Each point is reached from the start by the listed moves, each made 0, 1 or 2 times, or once backwards (-1), plus a little noise. Say if it took an odd or an even number of moves. Then give how often each move was made.
In the rows, zero is written as 128.

Moves:
(1): [150 109 100 121 131]
(2): [157 141 112 124  95]
Start: [120 131 118 129 137]
Points:
[130 167 129 136 101] -> even (-1, 1)
[192 104  47 111 109] -> odd (2, 1)
[222 120  30 108  78] -> even (2, 2)
[157 174 116 128  70] -> odd (-1, 2)

Moves:
(1): [131 134 135 139 127 116 131 115 116]
(2): [141 133 122 131 130 119 131 138 124]
(3): [112 143 114 132 145 121 121 119 140]
(4): [124 140 119 153 134 125 124 155 114]
(5): [126 132 117 128 156 139 137 129 117]
(6): [129 125 135 136 141 134 124 136 142]
(7): [130 128 127 144 113 125 143 142 140]
(8): [101 141 146 119 128 119 119 136 134]
(9): [119 119 119 132 135 101 117 142 135]
Start: [116 126 125 119 128 137 133 136 121]
Points:
[131  94 146 119 124 106 111  70 129] -> odd (2, -1, 0, -1, -1, 1, -1, -1, 1)
[ 89 125 148 165 129 115  91 249 146] -> odd (-1, 0, -1, 2, -1, 2, 0, 1, 1)
[159  89 119  83 147 169 148  96  95] -> odd (0, 0, -1, -1, 1, 0, -1, -1, 0)
[ 85 151 129 159 106  22 100 175  96] -> odd (2, 1, 0, 1, -1, -1, 0, 1, 2)
[144 125 154 175  66 157 165 193 138] -> odd (0, 0, -1, 1, -1, 1, 2, 0, -1)

Moves:
(1): [139 138 113 112 135 107 142 137 114 150 131 111 116  92 145 158 134 170]
(2): [115 118 136 129 112 139 111 128 125 138 114 147 110 130 121  98 141 124]
(3): [136 142 141 129 120 137 144 146 135 132 106 147 142 128 136 119  97 129]
(4): [168 128 153 112 119 119 127 117 113 137 130 134 109 135 147 149 125 141]
(5): [131 136 131 129 112 131 114 120 142 126 133 135 127 148 109 127 113 127]
(6): [111 144 119 143 135 134 167 111 148 115 107 140 134 127 123 131 149 128]
(7): [151 137 128 125 100 124 124 135 139 137 116 143 135 135 111 132 132 121]
(8): [141 108 138 118 143 120 118 128 138 109 133 115 125 139 128 134 101 124]
(9): [135 164 117 149 137 109 121 125 155 125 109 132 137 115 118 133 113 131]
(10): [123 121 120 132 132 125 132 128 106 136 152 136 126 122 125 127 114 111]
(11): [130 124 119 111 101 133 164 107 108 136  80 146 132 169 150 133 124 121]
(12): [105 111 111 156 133 115 129 102 122 124 136 128 126 101 149 180 142 106]
(13): [122 132 128 145 116 108 120 143 108 134 133 134 115 123 144 147 136 128]
(14): [141 125 124 150 122 127 123 134 125 121 105 139 118 134 130 111  90 129]
(15): [115 111 122 100 111 111 123 128 117 105 132  91 142 118 116 116 145 148]
(16): [112 131 125 142  87 113 108 144 134 144 107  94 115 120 117 121 110 114]
(17): [154 122 145 139 119 112 120 134 172 137 141 161 139 124 146 122 138 126]
(18): [121 133 100 111 113 138 116 136 110 104 154 127 131 130 111 106 127 115]
Start: [110 114 120 121 153 102 118 141 127 149 114 107 136 112 134 114 129 123]
Points:
[ 88 144  68 169 173  40 162  94 183 111 111 104 136  59 130 124 150 174] -> odd (1, 0, -1, 0, 1, 2, -1, 0, 1, 1, 0, 0, 0, 1, 1, 0, 1, 0)
[ 87  82 129 189 146 121 238  21  83 140  49 218 109 177 218 198 235  93] -> odd (-1, 0, -1, 1, 0, 2, 0, -1, -1, 0, 1, 1, 1, 1, 0, -1, 0, -1)
[ 71  39 125 204  78  57 112 114 236  93  19 159 199  95 115 120 143  60] -> odd (-1, 1, 1, -1, 0, 1, 2, 1, 0, 0, 0, 2, 0, 1, 2, 0, 1, -1)
[ 75 180  95 226 147  68 172 115 142 202   7 217 147  52 230 233 116  57] -> even (0, 1, 2, 0, -1, 0, 0, 0, 2, 0, 1, 2, 1, -1, -1, 0, 0, 0)
